Each row of a before or after table is a point. The points were changed in one or more steps. Then noise was added and the rows were shuffled. The steps act on how far a point lies along the listed directions, d1 being the first. Write out the steps. A step turns or swaps two directions, mirrors them in a line or flattens them onto one, adds a multiple of one to another, or multiplies one. Angles are multiples of 10 degrees, from the lower direction toward the higher: turns from -170 to 170, lines from 10 to 170 but not 90. Use the fewest steps. Two steps may share a direction if one is a turn and the other turns, adds or multiplies; they go together, in the order done. Otherwise the lowest direction goes first.

Directions:
(1): [0.32 0.33]
(2): [ 0.33 -0.32]
Before (14 x 2)
[[-0.45  0.37]
 [ 0.06  0.08]
 [-0.03  0.01]
 [ 0.14 -0.09]
 [ 0.05 -0.18]
 [ 0.01  0.23]
 [-0.38  0.15]
 [ 0.54  0.44]
 [-0.71  0.19]
 [ 0.50  0.29]
 [ 0.52  0.27]
 [ 0.00  0.13]
 [ 0.71  0.30]
 [-0.19  0.05]]
After (14 x 2)
[[ 0.10 -0.15]
 [ 0.55  0.51]
 [ 0.33  0.44]
 [-0.01  0.10]
 [ 0.00  0.08]
 [-0.55  0.20]
 [-0.74 -0.06]
 [-0.06  0.23]
 [ 0.33  0.58]
 [-0.43 -0.01]
 [-0.03  0.02]
 [-0.20 -0.02]
 [ 0.39  0.50]
 [ 0.16  0.00]]
Steps: turn d1 and d2 by -20 degrees

Directions:
(1): [-0.09 -0.16  0.53]
(2): [-0.52 -0.17 -0.14]
(3): [ 0.20 -0.51 -0.12]
Before (9 x 3)
[[ 0.28  0.50  0.04]
 [-0.43 -0.24  0.40]
 [-0.06 -0.41  0.44]
 [ 0.39  0.28  0.03]
 [ 0.22  0.45 -0.12]
 [-0.19 -0.09 -0.14]
 [ 0.27  0.23  0.06]
 [-0.07 -0.23  0.20]
 [ 0.53  0.96  0.11]]
After (9 x 3)
[[ 0.17 -0.22  0.37]
 [-0.28  0.48 -0.01]
 [ 0.09 -0.17  0.16]
 [ 0.01 -0.23 -0.11]
 [-0.04  0.47  0.07]
 [-0.54  0.95  0.01]
 [-0.14 -0.45  0.24]
 [-0.20  0.41 -0.12]
 [-0.06  0.34  0.07]]
Steps: multiply d1 by 0.7; turn d2 and d3 by 60 degrees

Directions:
(1): [ 0.33  0.30 -0.05 -0.47]
(2): [-0.52  0.24  0.19 -0.24]
Before (14 x 4)
[[ 0.19 -0.11 -0.03  0.26]
 [ 0.26 -0.10 -0.29 -0.11]
 [ 0.59 -0.28  0.02  0.31]
 [ 0.21  0.47  0.05 -0.49]
 [ 0.22  0.45  0.10 -0.15]
 [-0.16 -0.04  0.11  0.11]
 [ 0.77  0.11 -0.16 -0.23]
 [-0.44 -0.17  0.15  0.42]
 [ 0.22 -0.05 -0.03  0.17]
 [ 0.07  0.21  0.09 -0.10]
 [ 0.40  0.26 -0.08 -0.56]
 [-0.21 -0.37  0.08  0.49]
 [-1.04  0.04  0.31  0.10]
 [-0.52 -0.08 -0.01  0.11]]
After (14 x 4)
[[ 0.09 -0.01 -0.23 -0.15]
 [ 0.22 -0.10 -0.02  0.20]
 [ 0.66 -0.27  0.02  0.34]
 [-0.21  0.54  0.16 -0.83]
 [-0.08  0.61  0.22 -0.29]
 [-0.24 -0.22 -0.09  0.27]
 [ 0.26  0.32  0.02 -0.43]
 [ 0.30 -0.11 -0.04  0.30]
 [-0.55 -0.15  0.15  0.32]
 [ 0.33 -0.64 -0.09  0.73]
 [-0.11  0.26  0.13 -0.20]
 [ 0.00 -0.11  0.06  0.19]
 [-0.38  0.75  0.26 -0.74]
 [ 0.08 -0.39 -0.05  0.64]]
Steps: add 1 times d1 to d2

Directions:
(1): [-0.01  0.24 -0.47 -0.43  0.19  0.37]
(2): [ 0.23 -0.10  0.32 -0.19 -0.45  0.49]
(3): [-0.59  0.07  0.17  0.27  0.13  0.41]
(4): [-0.22  0.31  0.44 -0.49  0.07 -0.25]
(5): [-0.23  0.36 -0.26  0.09 -0.60 -0.16]
Before (8 x 6)
[[-0.45  0.09 -0.10  0.29  0.01  0.25]
 [ 0.19 -0.38 -0.04 -0.06  0.82  0.33]
 [ 0.31  0.14 -0.30  0.13 -0.57  0.09]
 [ 0.11 -0.01  0.18 -0.09 -0.56 -0.18]
 [-0.17 -0.50  0.00  0.50 -0.20  0.16]
 [-0.05  0.08  0.60 -0.85  0.53  0.18]
 [ 0.14  0.16  0.04 -0.09 -0.54 -0.57]
 [-0.37 -0.27  0.08  0.82  0.31  0.03]]
After (8 x 6)
[[-0.59  0.13  0.04 -0.40  0.25  0.06]
 [-0.32 -0.08 -0.08  0.37  0.03 -0.15]
 [ 0.55 -0.53 -0.58  0.37  0.11  0.10]
 [ 0.29 -0.11  0.14 -0.40  0.20 -0.03]
 [-0.25 -0.13  0.17  0.56 -0.24 -0.05]
 [-0.16  0.25  0.12  0.11  0.03 -0.51]
 [ 0.01  0.25 -0.25 -0.39  0.03  0.23]
 [-0.38  0.36  0.17 -0.54  0.18  0.58]]
Steps: turn d1 and d3 by -90 degrees; turn d2 and d4 by -170 degrees; multiply d5 by 0.4

Directions:
(1): [ 0.59  0.01 -0.38 -0.31  0.00 -0.14  0.40  0.28]
(2): [-0.18  0.12  0.16  0.25  0.55 -0.52  0.27  0.25]
(3): [ 0.06 -0.52  0.42 -0.30 -0.07 -0.18 -0.30  0.44]
Before (8 x 8)
[[-0.20  0.47 -0.10  0.59  0.66 -0.40  0.18 -0.23]
 [ 0.37  0.08 -0.18 -0.12  0.45 -0.71  0.72  0.58]
 [ 0.14  0.14 -0.48  0.30  0.03 -0.26  0.39 -0.16]
 [ 0.21 -0.32 -0.08 -0.56 -0.17 -0.29 -0.10  0.26]
 [-0.03  0.01 -0.06  0.04  0.12  0.37  0.00 -0.28]
 [-0.54  0.20  0.38  0.34  0.58 -0.11  0.14 -0.28]
 [-0.23 -0.27  0.70 -0.02  0.42 -0.47  0.07  0.32]
 [ 0.55  0.28 -0.35 -0.24 -0.08 -0.04  0.34 -0.09]]
After (8 x 8)
[[-0.02  0.59 -0.45  0.50  0.26  0.09  0.13 -0.58]
 [ 0.15 -0.28 -0.15 -0.52 -0.31 -0.07 -0.20  0.08]
 [ 0.34  0.19 -0.03 -0.11  0.19 -0.33  0.30  0.13]
 [-0.33  0.33 -0.03  0.21  0.17  0.36  0.13 -0.65]
 [ 0.05  0.13 -0.36  0.36  0.10 -0.34  0.36 -0.14]
 [ 0.43  0.35 -0.69 -0.15 -0.35  0.30  0.45 -0.31]
 [-0.08 -0.10  0.15  0.06  0.40  0.00  0.07  0.03]
 [ 0.07  0.07 -0.06 -0.18 -0.53  0.66 -0.08 -0.58]]
Steps: multiply d1 by 0.7; mirror d2 and d3 in the line at 120 degrees
